Rows are points. Two turns around zero, p and q, are shown by what they do to some points. Where does a point land after both, in the order given? Backwards means that the second turn is done in reverse. Each puzzle has new turns, and all numbers are rounded.

Turn p:
[-10 -48 -19] -> [  1 -49  18]
[  9   5 -21] -> [22 -4 -8]
[-25  22 -20] -> [ -1  -6 -38]
[25 21 60] -> [-22  59  27]
Turn q:
[32 36  8] -> [45 -4 19]
[ 15 -11 -31] -> [ 3 35 -8]
[ 2  2 46] -> [ 12 -43 -10]
[-50 -27 -23] -> [-60  12  -1]
Where do these land?
q, then p: [27 -2  1] -> [25  9  3]
p, then q: [-43 -41 -24] -> [-42  11 -47]
p, then q: [29 -6 34] -> [ 14 -39  17]
p, then q: [-13  50 -11] -> [ 4 42 32]

Turn p:
[ 15   9 -16  31] -> [ 11  -4 -37  -3]
[ 19  28 -16   5] -> [ 19 -19 -16 -21]
[-28  -1 -19  38] -> [-32   6 -39  -3]
[ 14 -31  35 -57] -> [17  6 67 28]
[-41  39  39  -9] -> [-20  33  25 -51]
[ 31   3 -12  34] -> [ 26  -2 -39   6]
[ -9 -46 -12 -42] -> [-20 -21  38  42]
Turn q:
[16 19 14 14] -> [ 1 27 -6 16]
[-17 -18  62  10] -> [ 21  36  50 -18]
[ 40 -33   4 -20] -> [  9 -26  28  39]
[-38   2 -52  10] -> [-35 -26 -31 -38]
[-46  -1 -18 -23] -> [  9 -25 -13 -45]
[ 45  32 -11   9] -> [ -6  15 -30  46]
Where do these land?
q, then p: [ 32 -14   1   0] -> [ -2  27 -22   5]
q, then p: [ 16 -30 -14 -20] -> [-3 24 -4 34]
q, then p: [-25  49  29 -19] -> [ 41 -47   2 -18]
q, then p: [-47  43  -2  73] -> [-39 -45  29 -71]
q, then p: [ 33  12  10 -34] -> [ 29   3 -37  17]
p, then q backwards: [  2 -44   4   0] -> [43  0  5 10]
q, then p: [-11 -16 -29   1] -> [-25   0  14  20]

Turn p:
[ 22 -49  10  21 -13  28  -5 -12] -> [ 13   4 -28  11  37  28  32  17]
[ -4  34  -9 -13 -20   6 -10 -11] -> [-27  -6   6   1  -6   9 -16 -30]
[-26  11  25  27 -44 -16 -62  70] -> [-20  -8 -74 -71 -19 -32  10 -24]
[-25 -34  37   7 -50 -28 -36  25] -> [-24 -25 -76 -23  -5 -16   4  24]
[-36  39 -37   4  11   6  26   3] -> [ -9  46  25   7 -25 -12 -30 -21]
[ 30 -11  18 -23   1  13  23   9] -> [  0 -15  18   9 -11  16  38  14]
[ -6 -32   2 -30  15  17 -19   7] -> [ 29 -12 -15  -3 -18  34  -2  14]
[ 18  -4 -31 -14  38  -2  57  -4] -> [15 26 64 17 -8  5  4 30]
[ 13  24 -15   5  45   0   6 -32] -> [ 28   0  44  17  17  -6 -20 -19]
[ 44 -34 -10  -2 -11 -23   5 -20] -> [ -9 -19  16  -5  41  16   7  40]
[-29  56   9  18  29  -1  16 -36] -> [  6   9  23  42  -3 -41 -28 -44]
Turn q:
[ 28  12 -23  31   3 -35  -8  34] -> [-41 -24  23   1  26  16   4  33]
[-11  31   6   2   7 -27  -8  49] -> [-23 -23  46 -19  -4 -17  18  13]
[-12  24 -38  -5  51  -9  -7  18] -> [ 14 -45   8  -1  23 -36   9  32]
[-9 23 -9  8 32 12 42  7] -> [ -4  12  -7  -6  23 -51   7  17]
[-22   0   1 -49 -47  51  27 -59] -> [ 71  69 -15   2 -25  -1 -31 -19]
[-36 -27  34 -36 -31 -11  25 -24] -> [ 22  38 -21 -31 -55   9  13 -12]
[ 14 -33  22   6 -17  23 -22  13] -> [-14  -5  -5  -6   1  26 -17 -45]
[ 49 -34  31 -12 -18  -2 -22 -22] -> [  1  11 -15  14   7  60  18 -38]
[ 11  -1  25  24 -10   7 -29 -32] -> [-10   3  -7  45 -15  18  -2 -24]
[-12   5 -50  31  30  -9   1  17] -> [-15 -37  -8   1  20 -24 -20  43]
Where do these land?
p, then q: [-11 -16  -1 -28  20  14 -10  16] -> [  4  17  13  -3  19  23 -22 -15]
q, then p: [ -7   8  -6 -10 -78  65  43  15] -> [ -7 -73   7 -14  -8  -4 -31 -78]
q, then p: [-23  -2  17  48  10  -5 -20  11] -> [-11  15 -45   7   5 -11 -27  21]
p, then q: [ 34 -21 -24  26 -25 -14  26  22] -> [  8   0  20 -35   2 -48  29   2]
p, then q backwards: [ -6 -21  15 -18   2 -24   9 -13] -> [-13   9 -28  15  10 -16 -11 -10]
q, then p: [ -2   2 -21   7  19   5  24 -25] -> [  4  14  20 -35   3 -12  -8   3]
p, then q: [-24  60 -10 -21  15 -22 -19  -7] -> [ 14  -9  -4  29 -49  45   5 -15]
p, then q: [ 49   2  13 -15  19  -6  43  -2] -> [-42  27 -13 -26  -6 -13  27 -28]
q, then p: [-12 -12  18  12  18 -13 -97 -17] -> [ -2  29 -54  29  62  25  26  34]

Turn p:
[  3  33 -28 -49 -38  52  25 -14 -12   6 -11] -> [-18 -52 -23  44 -16 -38  -3  -7 -35  -4 -33]
[ 39  10 -31 -45  -3  41  58 -47 -17 -16   4] -> [-21 -39  -4  22   8 -23 -16 -43 -83  10 -16]
[ 22 -29  31 -52 -16  21 -12 -15  44  11 -51] -> [-56   4 -15  42  33   0   0  -4  -2 -65  12]
[  5  -7  10  39  10 -31 -17  36 -25  46  27] -> [-12  17  29 -35 -18  12  27   6  49  41   1]
[  0   3 -43  27  28  -9 -37  10  18 -18  26] -> [ 42 -19  28 -16  14  41   3  33   1  11   0]
[-17  12 -28  25  14 -55 -33   6  -2  13  25] -> [ 36  -6  10 -45  13  26  17  10  38  16 -23]
[-41  21  -9  58  43 -15 -25  36   1   6  11] -> [ 43  18  -6 -16 -19  45  -1  38  39  43   6]
[-13  37  23  20  25 -30  -7   6  19   2  39] -> [  9  -9 -19 -57  -8  19 -21  17  23  15  16]
[ 43  13  -7 -53   7  70  24 -31 -39 -26 -11] -> [-28 -32 -19  39   3 -32  19 -11 -91  10  13]
[  4 -48  55   7 -65   8 -10   7  29 -13 -11] -> [-25  37  31  13  -4 -46 -21  12  26 -62  25]
[-30 -10   5  -2  13 -47   2  47 -24 -13  15] -> [ 42   5  -1 -19 -22   6  26 -29  41   7  26]
[ 28  47 -28   6   6   0   9 -27 -24 -25 -34] -> [ 11   3 -24  -9 -14  11  18   4 -63  -2 -41]
[ 11 -35  10  -1 -16  15  34   0  47   6 -36] -> [-31  22  14  39  -1  13 -39 -21   0 -37   0]
[-53 -47  40  18  -9 -20 -11 -15 -15  22   7] -> [  8  49  -1  -1  31 -36  -8  -7  57  15  14]
Turn q:
[  4 -28  -9   3  39   2   9   0 -33  -4 -46] -> [ -7  -8 -33 -45   4  28  12  -6 -15   5 -35]
[-47 -15 -48 -44  -7  21  45 -24  -5  29 -24] -> [  0 -50   6 -39 -51  23 -20 -55  -9  -2  21]
[ 17  23 -35  -1  -6 -43 -18  -9 -33 -57  20] -> [ -2  23 -23  30  -4 -19  51 -28  36  43 -13]
[ 11 -38 -12  18  16 -45  41  12  34   2  21] -> [ 26 -14  59 -28  11  13  27  19  28  16 -16]
[ 29 -24 -16 -37 -14  -9 -19   3  15 -43  -9] -> [-14 -26 -13  32  -8  21  51   5  21 -11  -3]
[-53 -20   8   3 -27   5 -20  20  -4  34   5] -> [ 30 -16  -1  -6 -38 -37 -30  14 -14 -26  -5]
[ -7  19  78  31 -38  -2   1  14  54 -37 -15] -> [-10  70  25  17  -4   4   0  49  22 -66  18]
[ 26  12 -30  -6 -32 -12  22 -20  26  43 -13] -> [ -3 -17  51   6   9   0  16 -42 -32 -12  17]
[-19 -25  21  29  15  47 -24 -15 -14  17  21] -> [  6   2 -18  -1 -16   0 -40  46 -39  23   2]
[-13  45  -2 -28  66 -33  -2 -50  18  21  10] -> [ 55  12  -4  14  39  48 -33 -51  14  25  12]
[ 26  50   5  21 -32  74 -45  53 -12  -4   9] -> [-54   7 -43  22  29 -68  -8  33 -26 -16  48]
[ 27   1  40  11  19  -4  10  17 -47  -1  23] -> [-30  16  -4   0  28 -13 -26  18  13  22 -46]
Where do these land?
q, then p: [-16 -15  -7 -31  34 -32  81 -31  -3  32 -16] -> [-56   2 -31  38  59 -33  -5  22 -22 -28  23]
p, then q: [-26  30  -2   9  54 -33   7  12  11 -11  -6] -> [-30 -44  -5  16  10   3   5  -8 -28  16  41]
p, then q backwards: [ 20 -45 -12  11  -2  51 -43  -8 -10 -30  28] -> [ 36  -2  -4  39 -19  10 -12   7  54  30  40]
q, then p backwards: [ -6 -21  30 -30 -19  46 -51  14  -2  -5  -2] -> [-10  40  12 -25 -15  50  -8   6  35 -13 -30]
p, then q: [ 39  53  11  -6  16 -13  15  14  -6  24  24] -> [ -5 -49   0   1 -54  -1 -21 -19  -3 -18  -1]
p, then q: [ 15 -28 -35 -13 -34  12 -51  38 -14  -3   3] -> [-24  27  42 -31   4  14   1  43  29 -19 -24]
q, then p: [  1  30  13  10  10 -51   4 -38 -23   7 -16] -> [-26  12 -42 -11   9   8  -1  22 -41   3 -34]
p, then q: [ -1  -1 -37   2 -46  91 -56   9  -8 -10  -6] -> [ -1  28  19 -59  18 -54  24  54  15 -21 -57]
q, then p backwards: [-23 -38  -2  33 -23  33 -38   6  16  28  18] -> [  7  32  -2  16 -19  50 -14   2  -8 -52  17]
q, then p: [ 24  18   1  -8   3 -30  19 -15  49  -3 -16] -> [-17   6 -18  -9  -3  -1 -38   9 -37  14  37]
q, then p: [-15 -34  31  39  21 -24  72   6 -10  -4 -45] -> [-25 -32 -72  41 -10 -17  17  -4 -13 -49  21]
q, then p backwards: [-11  50  11 -15 -12 -50  41  -6   0 -24  35] -> [-34 -63  10  18 -18 -28  22  24  -3  37   3]
